Every row gives one point. A path goes straight from each point to the next, and from the last back to the first. The post is the endless flat space through its rows: a point in 2 columns, a line in 3, a plane in 4, and so on, so that a path can go around it. How many times does the path go around the post? Going back the other way cancels.
In the rows, 128 means zero.

Post (2 x 3):
[[98,137,91],
[162,133,141]]
Path (12 x 3):
[[154,176,148],
[142,158,119],
[143,165,144],
[134,145,102],
[194,121,151],
[153,155,68],
[153,171,131],
[143,157,131],
[140,149,96],
[132,114,62],
[133,109,141],
[151,149,174]]
Times around: 1

Post (8 x 9):
[[107,199,157,155,93,90,183,137,125],
[142,122,92,128,146,166,118,148,152],
[122,101,131,133,143,161,129,90,174],
[158,136,151,152,148,100,138,164,115],
[116,88,159,79,78,132,156,132,129],
[124,110,111,141,165,115,106,143,122],
[117,111,154,133,143,144,103,167,144],
[112,118,128,185,137,92,170,131,170]]
Path (16 x 9):
[[133,146,99,112,143,179,150,118,193],
[120,110,136,165,170,139,122,173,152],
[90,153,96,162,198,177,123,121,160],
[174,118,130,132,183,119,112,178,171],
[160,107,138,151,154,120,103,156,181],
[137,93,162,148,135,78,116,88,98],
[138,140,170,133,157,112,91,95,142],
[82,152,184,107,127,100,108,137,140],
[144,127,165,143,147,83,114,134,159],
[142,116,170,167,119,103,130,113,153],
[171,138,84,141,100,113,158,173,121],
[158,120,187,126,150,121,111,120,177],
[124,173,95,140,128,85,190,160,127],
[108,88,150,110,109,153,179,127,127],
[128,107,76,131,142,177,150,105,164],
[95,154,146,154,152,142,177,126,161]]
Times around: 0

Post (13 x 14):
[[130,148,56,139,150,125,102,101,127,138,101,97,161,105],
[103,133,128,105,124,92,185,146,164,137,144,117,101,135],
[139,122,124,92,178,135,80,92,123,109,175,115,98,197],
[99,182,173,136,76,145,151,187,57,133,50,117,141,167],
[143,164,140,89,152,146,84,134,100,125,159,106,109,144],
[111,146,150,142,145,137,115,121,149,125,110,135,105,134],
[80,81,150,114,159,122,159,79,142,154,93,175,128,106],
[166,145,112,74,152,89,119,107,127,108,117,120,100,127],
[155,152,157,115,166,121,150,113,111,112,169,111,74,146],
[118,125,109,127,142,118,147,161,125,91,149,133,119,122],
[109,152,81,132,158,144,143,164,133,153,100,148,94,138],
[128,129,111,129,103,117,132,127,126,141,155,138,89,135],
[158,99,54,89,120,159,122,113,156,128,94,84,171,73]]
Path (29 x 14):
[[125,162,140,119,136,134,88,178,146,117,113,92,125,143],
[150,121,97,114,119,150,102,170,154,142,125,112,100,160],
[96,93,118,164,126,117,169,147,73,105,121,133,143,108],
[134,158,123,135,108,157,91,92,104,144,136,100,84,168],
[164,171,124,101,89,150,91,117,88,124,109,123,119,106],
[139,146,111,116,110,123,146,155,143,126,142,138,127,128],
[158,167,61,179,132,57,100,113,65,111,97,80,212,134],
[171,119,116,98,100,107,144,115,85,143,132,75,97,113],
[141,105,127,109,95,151,176,97,100,144,110,141,58,108],
[107,167,73,85,116,88,131,94,129,151,113,150,109,153],
[166,137,135,67,143,124,153,95,119,167,114,137,131,101],
[84,146,89,88,161,156,141,216,130,138,145,155,121,137],
[164,123,107,146,79,116,163,48,71,135,133,147,125,95],
[117,125,81,124,184,178,80,187,133,103,149,165,117,177],
[113,121,176,140,136,104,121,156,115,102,119,165,89,147],
[78,122,158,111,149,113,166,101,115,139,140,81,99,144],
[132,153,93,79,162,106,91,96,132,124,116,132,95,145],
[113,126,133,88,116,160,117,131,116,141,158,137,116,117],
[132,90,117,107,101,158,121,157,117,93,144,137,103,116],
[94,119,79,140,113,143,137,228,131,114,102,141,113,141],
[122,123,101,123,143,121,126,214,113,71,169,126,148,117],
[157,104,121,99,147,134,151,153,97,131,76,136,91,66],
[114,93,145,108,123,174,163,110,110,112,151,134,73,103],
[115,123,119,102,156,192,161,136,118,114,125,170,110,131],
[98,119,120,137,186,133,153,112,156,143,159,142,119,148],
[137,141,103,81,135,103,112,116,142,157,146,83,137,130],
[91,116,84,139,134,124,131,138,107,168,169,88,94,190],
[125,127,76,83,177,113,122,148,69,73,136,130,135,126],
[90,93,75,98,173,129,123,97,102,168,105,134,155,97]]
Times around: 3

Post (17 x 18):
[[118,148,143,150,133,148,116,149,84,125,87,126,130,146,141,185,133,111],
[145,134,174,150,163,143,155,146,120,151,76,130,124,115,102,126,156,129],
[164,116,130,158,203,167,137,96,109,113,80,142,135,115,111,144,135,137],
[120,180,128,153,101,139,131,146,156,159,130,178,109,142,148,136,143,80],
[99,148,124,115,115,174,105,154,149,187,122,154,106,136,150,128,136,105],
[95,191,131,122,91,135,100,123,108,192,87,191,80,144,172,116,129,93],
[125,170,126,156,134,115,58,123,135,103,112,92,202,117,105,109,94,129],
[133,170,125,140,109,127,58,134,148,70,133,68,149,115,162,83,116,126],
[110,172,135,112,100,161,100,146,122,139,104,197,123,175,165,113,164,105],
[139,171,101,129,107,129,137,131,126,145,112,124,130,164,115,108,96,150],
[121,165,98,116,112,107,95,156,147,150,105,192,78,149,130,128,147,124],
[143,149,87,160,102,143,94,146,126,156,78,155,108,189,150,107,146,107],
[154,119,121,146,117,99,111,103,158,101,76,92,193,117,139,135,92,165],
[131,130,83,162,121,107,124,131,118,108,113,94,195,89,116,93,108,155],
[102,129,162,144,128,133,105,94,103,147,115,113,115,152,134,156,167,108],
[168,125,129,120,136,157,125,104,107,119,71,125,139,108,98,145,153,94],
[122,150,117,107,144,114,116,125,126,152,99,135,133,159,165,132,130,77]]
Path (30 x 18):
[[95,162,92,128,118,136,89,154,75,108,115,146,165,154,126,142,154,111],
[124,172,94,143,118,163,163,155,172,110,117,164,114,119,115,93,114,159],
[107,146,106,140,85,147,96,121,69,71,137,116,143,93,101,124,127,127],
[159,159,96,163,86,82,115,108,131,94,119,150,132,138,141,85,128,140],
[140,153,110,115,109,119,85,136,124,135,86,163,139,138,163,154,136,126],
[105,162,143,62,79,147,101,105,129,121,79,124,171,161,189,138,119,139],
[100,169,177,186,142,180,107,139,154,117,109,147,89,102,161,112,185,132],
[133,199,91,177,114,234,106,156,121,128,127,104,151,142,157,115,141,72],
[149,157,109,97,119,116,98,116,133,92,87,113,123,191,105,138,160,111],
[133,191,142,153,132,143,110,106,147,141,139,149,101,172,94,131,140,77],
[152,100,135,83,106,125,130,136,151,187,89,130,93,156,135,121,116,138],
[149,173,92,153,147,143,55,125,57,128,107,128,152,161,143,111,118,123],
[141,170,152,134,152,131,108,105,134,129,87,156,104,160,167,128,158,97],
[138,105,124,112,154,155,97,111,140,149,77,157,122,140,94,163,149,175],
[176,118,146,157,131,118,143,119,126,124,88,122,131,156,155,191,148,103],
[144,157,134,88,103,126,130,172,119,146,89,119,135,111,127,145,117,115],
[157,161,93,111,126,176,124,154,110,167,89,127,133,98,131,110,121,125],
[82,150,172,150,102,121,125,130,165,179,99,144,108,137,198,151,154,107],
[48,146,150,154,125,161,128,151,104,176,145,148,115,125,140,89,167,146],
[182,123,91,109,137,150,113,129,93,128,36,144,130,163,135,180,109,79],
[145,140,136,79,85,101,63,62,122,162,78,182,182,166,147,128,119,104],
[143,146,100,134,81,164,112,103,129,159,127,134,163,138,124,114,141,144],
[90,167,156,124,124,122,151,149,129,172,119,160,135,79,98,126,147,137],
[98,130,113,174,123,166,101,143,143,122,120,97,150,137,104,122,128,108],
[153,125,109,133,138,140,93,152,135,110,83,144,146,117,124,120,119,100],
[125,144,104,156,102,111,93,126,73,190,83,200,130,125,152,114,131,120],
[159,166,103,180,80,137,91,118,110,146,93,110,136,107,100,95,107,171],
[171,177,144,95,127,169,121,120,118,145,128,172,108,136,114,145,121,105],
[110,145,168,128,88,180,119,88,77,179,89,184,94,80,192,70,174,109],
[182,153,100,127,154,115,166,179,139,126,69,190,152,125,137,91,184,72]]
Times around: 4

Post (17 x 18):
[[142,118,110,101,90,124,116,91,151,118,114,98,145,145,86,112,80,177],
[125,158,97,153,134,128,134,125,119,139,172,100,131,92,141,79,76,178],
[124,151,131,107,162,143,111,154,118,127,92,99,136,129,161,181,149,109],
[92,160,113,139,141,135,143,131,111,135,124,144,128,146,120,50,171,106],
[124,179,123,143,139,118,114,142,119,185,103,125,123,123,133,182,148,106],
[133,100,128,156,147,134,156,83,133,106,146,100,95,120,116,107,124,123],
[90,153,135,130,119,142,140,161,72,128,102,166,155,156,79,148,151,130],
[161,112,128,137,122,80,133,115,110,143,174,112,156,171,139,112,102,112],
[133,139,129,134,161,95,111,103,122,135,109,125,100,147,162,123,116,123],
[171,144,121,112,109,111,99,131,115,96,131,105,154,152,95,88,115,146],
[134,108,80,129,121,150,90,136,94,98,153,116,117,122,152,134,149,143],
[109,163,92,135,114,119,146,138,134,136,169,158,96,106,98,105,97,122],
[139,131,102,97,196,157,102,143,113,143,144,141,140,115,166,156,122,140],
[124,141,132,157,149,106,117,131,132,133,130,116,150,91,161,161,175,97],
[145,129,147,162,103,120,150,106,124,113,140,135,128,185,132,123,137,124],
[132,133,119,141,115,140,140,90,90,111,106,132,139,128,145,201,142,112],
[157,132,98,122,123,128,144,150,121,122,110,139,116,127,110,49,121,152]]
Path (30 x 18):
[[165,153,108,186,130,79,92,125,62,130,158,94,144,160,135,138,124,76],
[80,123,94,122,185,187,127,153,114,101,152,103,147,122,142,168,162,132],
[153,134,126,134,148,115,164,130,115,122,140,128,82,149,129,130,143,123],
[129,152,125,114,122,113,132,139,127,179,83,112,183,96,163,159,155,115],
[133,165,126,137,148,151,101,109,85,102,157,154,130,122,98,106,106,125],
[144,159,78,152,156,134,146,86,70,133,78,161,113,107,165,172,157,43],
[101,108,105,137,203,182,119,130,126,152,177,70,155,156,110,155,174,96],
[90,183,130,154,138,127,163,129,120,92,185,124,159,124,129,97,135,142],
[144,115,105,112,132,101,108,67,52,162,141,143,136,143,172,180,140,109],
[164,110,120,125,149,147,113,134,104,189,143,174,109,143,102,94,179,106],
[120,155,113,138,115,88,156,174,69,172,132,141,94,119,114,66,103,87],
[129,140,122,107,82,137,164,111,114,71,155,133,107,149,97,52,131,133],
[124,137,111,129,125,143,89,133,132,145,187,88,162,123,103,73,136,136],
[150,136,152,141,139,110,120,129,138,160,127,116,107,114,121,86,153,101],
[127,163,101,156,147,124,120,142,110,117,160,158,104,77,146,126,81,154],
[154,92,112,129,122,145,156,121,140,120,146,150,225,112,96,162,97,163],
[117,136,85,68,128,139,100,127,175,102,154,92,182,155,128,124,132,142],
[92,140,135,135,186,147,111,38,71,141,81,146,169,135,187,218,193,131],
[177,156,148,183,134,68,125,167,115,117,97,127,132,140,146,70,168,127],
[175,79,119,166,191,149,152,129,162,141,168,89,91,106,125,68,142,123],
[137,209,142,151,135,134,133,130,104,130,136,141,173,114,136,170,87,101],
[91,193,98,132,148,154,132,147,61,85,72,136,137,106,134,145,132,98],
[147,125,100,135,180,158,171,95,112,177,136,102,160,94,160,194,108,141],
[120,152,120,122,110,175,163,136,104,102,172,124,163,143,101,125,181,142],
[160,128,117,102,94,117,124,190,36,142,131,131,135,136,83,159,162,118],
[180,116,96,111,106,114,114,149,148,144,124,143,111,144,167,143,171,141],
[108,136,109,151,118,92,121,92,67,122,154,123,153,165,108,114,190,83],
[92,113,117,119,103,91,113,104,92,152,120,83,115,137,90,93,120,179],
[89,160,125,141,121,90,127,108,64,151,118,155,202,80,162,120,135,109],
[153,143,119,72,167,115,67,148,136,110,45,134,90,122,72,75,139,102]]
Times around: 3
